Each row of a before or after table is a point. The points were changed in one or more steps. Then noise was added and the rows were shuffled. The steps act on columns, c1 being the first. Write out the steps. A step turns or swaps two columns, mirrors them in a line or flattens them onto one, adds a multiple of one to another, or multiplies or shifts one. Angles are multiples of 10 degrees, from the lower column toward the higher: turns from -170 to 170, lines from 10 to 170 but not 90. Use the fewest steps. Two steps may share a column if one is a turn and the other turns, adds or multiplies; they go together, in the order done. Otherwise the lowest column goes first.
In the rows, 128 means zero.

Before, 10 rows:
[[ 41 154]
 [ 80 146]
 [167  86]
 [135 175]
 [158 137]
 [ 78  86]
 [ 65 146]
 [ 69 198]
 [ 83 101]
 [139 118]]
After, 10 rows:
[[ 85  78]
 [118 139]
 [147  81]
 [ 87 166]
 [136 157]
 [154  42]
 [199  68]
 [174 134]
 [147  64]
 [101  82]]
Steps: swap c1 and c2

Before (8 x 4):
[[150 153 160 102]
 [ 98 143 159 103]
 [168 206 168  95]
 [184  97  67 146]
 [114 113  53 151]
 [177 107  72 120]
 [175  80 103 169]
 [157 103  66 187]]
After, 8 rows:
[[170  46 178 109]
 [ 68 104  48 127]
 [ 87 104  54 103]
 [ 53 122  96 142]
 [165 142 168 115]
 [ 71 122  47 170]
 [120 149  29 149]
 [141  96 170 106]]
Steps: turn c1 and c2 by -130 degrees; turn c1 and c4 by 20 degrees; multiply c3 by 1.3

Before (11 x 8):
[[150  92 140  86 108 150  92 141]
 [118 130 111 191 108  89 120  77]
 [150 130 158  65 141 165 140 123]
 [148 124 119 159 120 139 106 123]
 [137 103 154  75 109 192 111 166]
 [122 111 120 140 163 115 116 147]
 [190 108 141 106  88 124 157 148]
 [117 149 153 137  98  95 102 127]
 [130 165  79 103 101 134  74 134]
 [ 83 116 137 119 114 135 130 158]
 [152 153 162 118 122 138 138 143]]
After (11 x 8):
[[112 102  71 113  46 122 179 141]
 [153 119 126 128 104 118 148 141]
 [107 131 142 164  86 121 138 100]
 [133 112 139 139 234 140 146 114]
 [ 99 155 141  78 167  90 115 129]
 [129 171 122 102 109 118 124 111]
 [135 129 151  63   8 132 109  98]
 [130 160 120 142  40 160 152 138]
 [ 99 138 164  92  71  64 157  98]
 [165 115 117 168  67 168 117 179]
 [111 121 166  88  69 106 167 128]]
Steps: turn c1 and c4 by -60 degrees; multiply c1 by 0.7; turn c2 and c3 by -60 degrees; multiply c5 by 3; multiply c6 by -1; turn c7 and c8 by -160 degrees

Before (14 x 11):
[[145 107  90 141  70 133 120 137 111 120 126]
 [133 154  75 119 103 123 163 152 113 121 176]
 [ 86 128 110 111 125 140 130  98 129 136 157]
 [128  77 165 134 105  91 109  94 159  73 126]
 [115  69  87 145 109 157 154 100 111 123 174]
 [138 129 104 143 147 132 184 169 162  84  96]
 [174  97 169 125 128  84 143  83 134  78 139]
 [ 87  69 136 159 115  87 130 102  74  81  86]
 [146 113  83  85  73  88 175 118 147 121  89]
 [105 153 168  93 100 151 146 134  97 113 150]
 [ 87 149 153  81 122 171 162 157 158  72 176]
 [174 110 152 123 122 132 111  83 125  55  98]
 [106  71 152  82 155 130 101 113 101 125 139]
 [155 149 145 164  94 150 163 135  77 140  86]]
After (14 x 11):
[[154  93  94  80 147 130 144 110 182 116  96]
 [157 183  78 112 109 156 127  93 103  70 170]
 [ 79 178 139 110 121 131 123 133 122   8  98]
 [155 157 100 158 123 141 144 140 129 111 156]
 [124 143  73 101  73  89 189 122 159 107  85]
 [116 171 141 174 154 129 154  86  88  90 138]
 [ 97 183 158  88 126  84 138 124 137  23 139]
 [138  95  66 106 104 123 151 139 105 153 177]
 [164  92 141 149 123 171 186 130 177 107 177]
 [121 183 156 140 105  92 112 102 178  18 125]
 [144 110 156 144 101 150 167 147  81 130 151]
 [138 111 134  72  95 150 114 145  49 153  86]
 [115 130  81 118  70 134 114 105 100 117 125]
 [170 180 127 140 116  86 103  91  41  31  83]]
Steps: turn c4 and c7 by -60 degrees; turn c1 and c4 by -140 degrees; turn c2 and c8 by 120 degrees; add -1 times c2 to c10; shift c3 by -10; multiply c9 by 1.6
